Every row gives one point. Each copy is the shape, with its points in the same order, stretched, turned, moved and blurred by noise. Say if it was mirrored as well.
In the rows, zero is written as 128.

Shape (7 x 2):
[[171 154]
 [196  91]
 [ 68  78]
 [105 108]
 [105 105]
 [193 114]
 [132 161]]
Copy 1:
[[142  92]
 [212  96]
 [143 211]
 [153 173]
 [144 177]
 [198  87]
 [110 107]]
Copy 1 is: mirrored
Copy 2 (7 x 2):
[[116  83]
 [196  98]
 [125 226]
 [117 177]
 [122 177]
 [169  79]
 [ 72 114]]
Copy 2 is: mirrored
Copy 3 (7 x 2):
[[181 130]
 [199 216]
 [ 91 157]
 [126 145]
 [123 152]
 [196 186]
 [148  97]]
Copy 3 is: mirrored
Copy 4 (7 x 2):
[[ 83 163]
 [ 60 101]
 [184  80]
 [151 117]
 [149 102]
 [ 67 121]
 [121 162]]
Copy 4 is: mirrored

Shape:
[[128 166 162]
 [118 133 197]
 [143 115 127]
 [119 147 113]
 [182 141 126]
 [151 156 117]
 [ 80 141 211]]
Copy 1, 7 rows:
[[184 111 136]
 [176 117 191]
 [132 110 151]
 [152 133 109]
 [139  76 133]
 [151 104 108]
 [198 145 190]]
Copy 1 is: only turned
Copy 2 (7 x 3):
[[172 171 125]
 [151 202 101]
 [116 117 105]
 [126 125 145]
 [159  92  85]
 [153 107 118]
 [142 249 133]]
Copy 2 is: mirrored
Copy 3, 7 rows:
[[113 163 132]
 [ 82 151 151]
 [116 117 112]
 [142 128 125]
 [115 145  78]
 [134 144 100]
 [ 87 153 185]]
Copy 3 is: mirrored

Shape (9 x 4):
[[133 150  95 155]
 [ 93 116 103 178]
 [176 150 150 108]
 [105 138  75 120]
 [ 93 146  91 173]
 [153 108 130 103]
 [174 130  82 183]
 [146 142 158 106]
 [ 92 146 157 150]]
Copy 1, 9 rows:
[[112 137 112 153]
 [ 94 105 138 137]
 [161 166  98 130]
 [ 96 103  93 134]
 [ 74 126 135 140]
 [160 129 114 136]
 [120 146 115 189]
 [150 155 108 102]
 [ 97 142 142 111]]
Copy 1 is: only turned
Copy 2, 9 rows:
[[212 110 126 113]
 [207 134  88 153]
 [122  70 134 106]
 [177 152 119  73]
 [227 140 127 148]
 [114  89  93  87]
 [249  66  98  92]
 [100  92 131 128]
 [141 128 133 193]]
Copy 2 is: only turned

Shape (10 x 4):
[[129 172 218 114]
 [ 94 136  58 124]
 [114 147  78  96]
 [128 192 183  68]
 [ 75 177 183 121]
 [155  89 134 174]
 [ 77 143 203 102]
 [ 96 123 130  86]
 [151 136  88 190]
 [ 89 143 120 136]]
Copy 1:
[[201 106 121 175]
 [ 87 136 104 101]
 [128 133  86  95]
 [216 130  89 148]
 [150 136 108 190]
 [110  54 181 126]
 [168 157 140 178]
 [156 166 136 122]
 [ 75  40 127 120]
 [110 126 126 145]]
Copy 1 is: only turned
Copy 2:
[[132 171  60 131]
 [144 128 194 101]
 [117 157 164  93]
 [ 92 196  66 111]
 [142 185 104 162]
 [184  83 147 118]
 [112 180  90 166]
 [103 153 138 137]
 [207 107 175  77]
 [148 146 153 138]]
Copy 2 is: mirrored
Copy 3:
[[121 175 195  13]
 [179  77 102 153]
 [178 109 100 124]
 [157 171 173   7]
 [158 116 224  41]
 [ 92 144  94 149]
 [155 147 235  50]
 [172 136 160 107]
 [108  95  62 146]
 [159  95 155 111]]
Copy 3 is: only turned

Shape, 9 rows:
[[ 73 167  73 172  92 210]
 [ 83 127 142 121 129 188]
 [117 101 103  63 103  56]
 [ 89 148 130 117 105 193]
 [114 113 105 200 105 168]
 [195 172 112 160 142  90]
 [ 24 149 108 137 155 180]
 [146 116 134  82  95  55]
 [146 123  90 133 158 222]]
Copy 1 (9 x 6):
[[111 201 192  39 152 163]
 [131 148 134  90 199 183]
 [138  59 102  93 155  64]
 [152 155 148  88 204 175]
 [124 224 123  95 122 141]
 [114 134 130 174  46 110]
 [ 77 147 168  60 204 170]
 [158  78 110 133 145  60]
 [149 172 107  81 118 195]]
Copy 1 is: mirrored
Copy 2:
[[ 79 125 205  96 130 231]
 [113 126 169  97  84 134]
 [ 99  93  40 167 135 113]
 [119 123 163 100  94 165]
 [ 92 160 239 144 135 180]
 [121 224 112 109 150 128]
 [ 50 115 167  87  77 158]
 [126 136  47 174 129 116]
 [117 136 221  31 153 130]]
Copy 2 is: only turned
Copy 3 (9 x 6):
[[116 144  50 217 138 162]
 [134 104 114 149  93 152]
 [ 91  81 209 110 167 143]
 [117 120 113 176  95 165]
 [153 160  78 149 141 111]
 [111 208 149  68 156 150]
 [101  71  60 160 109 150]
 [ 75 115 210 100 150 131]
 [203 178 122 119 117 198]]
Copy 3 is: mirrored

Shape (11 x 6):
[[130  91 231 113  98 132]
 [143 174 115 109 110 141]
 [120  95 160 112  99 150]
 [105 107 123 129 118  77]
 [127 157 110 107 136 140]
 [144 110 162 173 167 125]
 [102 155  87 119  93 141]
 [160  68 172  98 113 122]
 [139  79 151 120 118 126]
 [136 101 116 101  81 155]
 [114 164 114  92 152 184]]
Copy 1 (11 x 6):
[[127 157  95 120 248  80]
 [173 173 130 154  81 138]
 [ 94 184 119 133 186 112]
 [130 118  84 128 111 107]
 [154 158 132 129  87 151]
 [144  66 159  89 164  87]
 [120 173 129 174  81 158]
 [126 192  99  97 186  70]
 [112 163 116 109 171  87]
 [ 98 224 124 149 139 112]
 [132 175 158 118 105 183]]
Copy 1 is: only turned
Copy 2, 11 rows:
[[ 91   7 209 107  91 174]
 [150  96 102 140 129 137]
 [ 90  69 154 108  77 161]
 [145 133 159  95 126 139]
 [127 123  99 153 127 120]
 [124  92 142  96 153  75]
 [158 129 103 127  97 134]
 [ 65  74 164  78 104 181]
 [ 91  98 155  85  92 146]
 [ 98 107 123  91  74 173]
 [ 88 128  91 189 109 118]]
Copy 2 is: only turned

Shape:
[[166 201 177 221 133 149 121  71]
 [123  78 161 126 156  65  70 176]
 [127 117  91 206 169 109  83 132]
 [170  80 111 186  81 187 117 105]
 [158  75 187 141 103 158  96 171]
 [141 162 107 129 181 137  85 127]
 [ 90 151 145 169 114 186 191 101]
 [183 136 177 161  76 111 192 123]
 [ 90 178 164 117 180 185  99  80]
 [ 81 172  95 129  75 117 102 128]
 [148 126 191 135 178  92 125  88]]
Copy 1, 11 rows:
[[ 34  93 121 124  23  44 120 154]
 [152 195 194 113 123  79 127  73]
 [ 76 173 199 150 136  46 106 149]
 [ 42 186 120 205  86 120 155  99]
 [107 225 122 153  59 124 131  65]
 [152 152 176 135  70  83 134 170]
 [ 76 132  61 119 110 147 138 179]
 [ 59  97 121 128  65 154 100  71]
 [147 145  99  95  56  86 192 201]
 [146 113 106 157 154  86 123 133]
 [105 120 170  90  63  91 164 112]]
Copy 1 is: only turned
Copy 2, 11 rows:
[[ 75 120  44  41 136 126  94  99]
 [111 144 144 218 159  73  78  96]
 [141 183 124 104 192 106  86  88]
 [168  76 148  66 114 141 115  77]
 [132  51 128 158 128  80  96  96]
 [143 160  99 124 167 112  91 167]
 [ 91  54 113  87 174 141 199 110]
 [115 111  89 111  77 121 175  61]
 [ 62  68 106 123 186 130 113 200]
 [156 113  81 161 179 193 115 105]
 [ 48 138 132 143 122  93 115 128]]
Copy 2 is: mirrored
Copy 3:
[[ 20 135  70 139 101  74  23  99]
 [200 211 102  88 151 157 126 144]
 [123 176  94 143 135  93 129  39]
 [ 95 122 107 136 203  34 197 155]
 [145 193  95 140 193  97 171 239]
 [ 85 177  85 151  76 117 152  90]
 [ 48  78 163 210 181 134 106 108]
 [ 95 119 176 101 145  39  65 155]
 [ 38 131  71 176 133 202 124 120]
 [165  65  86 171  81 153 107 114]
 [ 81 170 119  59 154 143  79 104]]
Copy 3 is: mirrored

Shape, 12 rows:
[[ 96 122 110 100 133 195 153 128 127]
 [130 177  97 106 149 110 116  93 151]
 [100 118 131  90 105 123 131 115 139]
 [110 159 107 222 111 127 134 135 107]
 [122 122 129 115  93 138 154 148 108]
 [110 166 136 201  96 186 137 111 145]
 [109 128 111 149 143 116 130 127 105]
 [134 136  79  94 144 136 139 141 123]
 [122 114 126  91 168 142 151 147 199]
 [152 114 111 120 114 133 153  79 105]
 [117 150 132 108  98 134   7 136 129]
 [105 118  93 136 108 137 123 134 152]]
Copy 1, 12 rows:
[[105 157  56 129 172  99 104 118 184]
 [108 136 142 139 153 166 147  57 101]
 [153 159  80 144 152 143 159 137 124]
 [104  97 196 169 136  62 128 105 218]
 [136 177 116 128 142 106 122 162 158]
 [ 89 119 122 228 150  86  82  94 225]
 [124 108 148 120 144  95 154 111 159]
 [122 167 132  83 141 110 118  97 128]
 [133 139  37  96 103 152 110  94 145]
 [165 151 149 140 176 159 104 100 141]
 [ 96  96 106 217 111  78 126 155  26]
 [154 150 107 153 131  98 131 111 162]]
Copy 1 is: only turned
Copy 2, 12 rows:
[[143  96 207 136 163 114  92 135 134]
 [157  76 102 189 116 113 111 102 154]
 [160 108 151 103 112  90  83 124 124]
 [138 179  83 159 170  76 117 111 163]
 [129 146 174  86 122  98  93 114 126]
 [174 181 117 185 163  85 103 120 129]
 [124 114 113 130 158  95 110 123 151]
 [123  93 168 129 121 129 108 121 168]
 [177  91 173 119 102 141 134 168 118]
 [101 120 126 160 120 101  68 122 135]
 [219 117  95  86 145 132  58  86 148]
 [168 134 136 122 122  92  96 138 157]]
Copy 2 is: only turned

Shape:
[[ 97 104 142 118 126 156 177 187 163]
 [ 83 138 115 129 152 119 149 105  58]
 [121 107 106 109 183 122  91 121  70]
 [149  45 161 182 128 210 133 209 114]
 [111 121 191  85  91 132  77  43  71]
 [ 91  42 132 118 121 115  99  96  81]
 [122  70 176 166 113 120 208 103 186]
 [137  64  96  65 137 127  65 134 167]
 [122 140 151  84 143 111 138 143 132]
 [188 101  68 143  70  90 197 128  98]
 [ 92 105 110  98  84 163 163  94  79]
 [204  87  67 139 132  75 137 103  96]
 [141 127 146 137  95 153  63 135 107]
 [156 132 199 117 110 155 116   7  79]
 [156 156  59 110  86 115 115 100 150]]
Copy 1:
[[139 119  66 121 102  91 152 124 119]
 [132 110 155 161 151 103 146 122 140]
 [166 141 149 118 153 131 131  94 146]
 [174 162 114  81  86  81  98 141  91]
 [156 126 166 213 115 216  81 162 157]
 [192 144 145 136 115 133 115 147 183]
 [ 89 119 112  73  87  83 118 168 158]
 [187 159  69 108 122 167 115  98 186]
 [131 122 102 136 126 145 163 111 134]
 [ 88 173 136 106  85  45 140  75 184]
 [156 102 121 196 101 112 109 114 148]
 [ 98 195 152  63 107  83 134  78 193]
 [141 162 126 176 137 164  78 134 122]
 [101 106 203 178 103 195  60 154 145]
 [ 95 150  98 164 140 131  99  89 168]]
Copy 1 is: mirrored
Copy 2, 15 rows:
[[150 187 166 185 103 113  99 175 146]
 [152 166 140  92  99 131 150 130 108]
 [ 87 150 148  98 120 121 167 153 119]
 [156 178 199 177 187 117 115 154 221]
 [144  13 121  68 105  96 110 103  90]
 [131 109 172  79 157 100  98 118  63]
 [175 143 202 225 120 146  66  81 102]
 [ 59 108 142 152 142  82 119 192  72]
 [104 134 135 150  80 136 120 170 125]
 [181 173 134 189 182 206 118 158  84]
 [202 123 134 120 127 103 134 147  85]
 [109 157 145 172 181 198 147 143  80]
 [123  94  99 110 154 104  97 151 151]
 [165  19 138 137 101 127 151  69 120]
 [125 128  66 168 139 132 121 168  78]]
Copy 2 is: mirrored
Copy 3 (15 x 9):
[[135 129  96 219 157 110 176 150 176]
 [131 109  75 158 121 135  89  81 114]
 [ 89  78  77 109 117 167 110 129 122]
 [ 76 128  90 160 228  29 169 185 183]
 [ 66 170 122  90 137 203  45  99 160]
 [ 95 126  68  97 142 173 126  87 219]
 [158 175 127 194  81  99 156 123 213]
 [ 84  63 120  99 130 214 197 156 211]
 [143 108 107 182 119 179 126 167 140]
 [248  76 166 150 146  98 138 143 207]
 [111 101 135 157 171 119 102  65 191]
 [193  56 154  93 103 150 138 157 172]
 [ 92 162 144  80 183 145 135 165 149]
 [ 66 170 167  87 109 151  13  95 146]
 [171 104 208 113 126 168 181 127 151]]
Copy 3 is: only turned
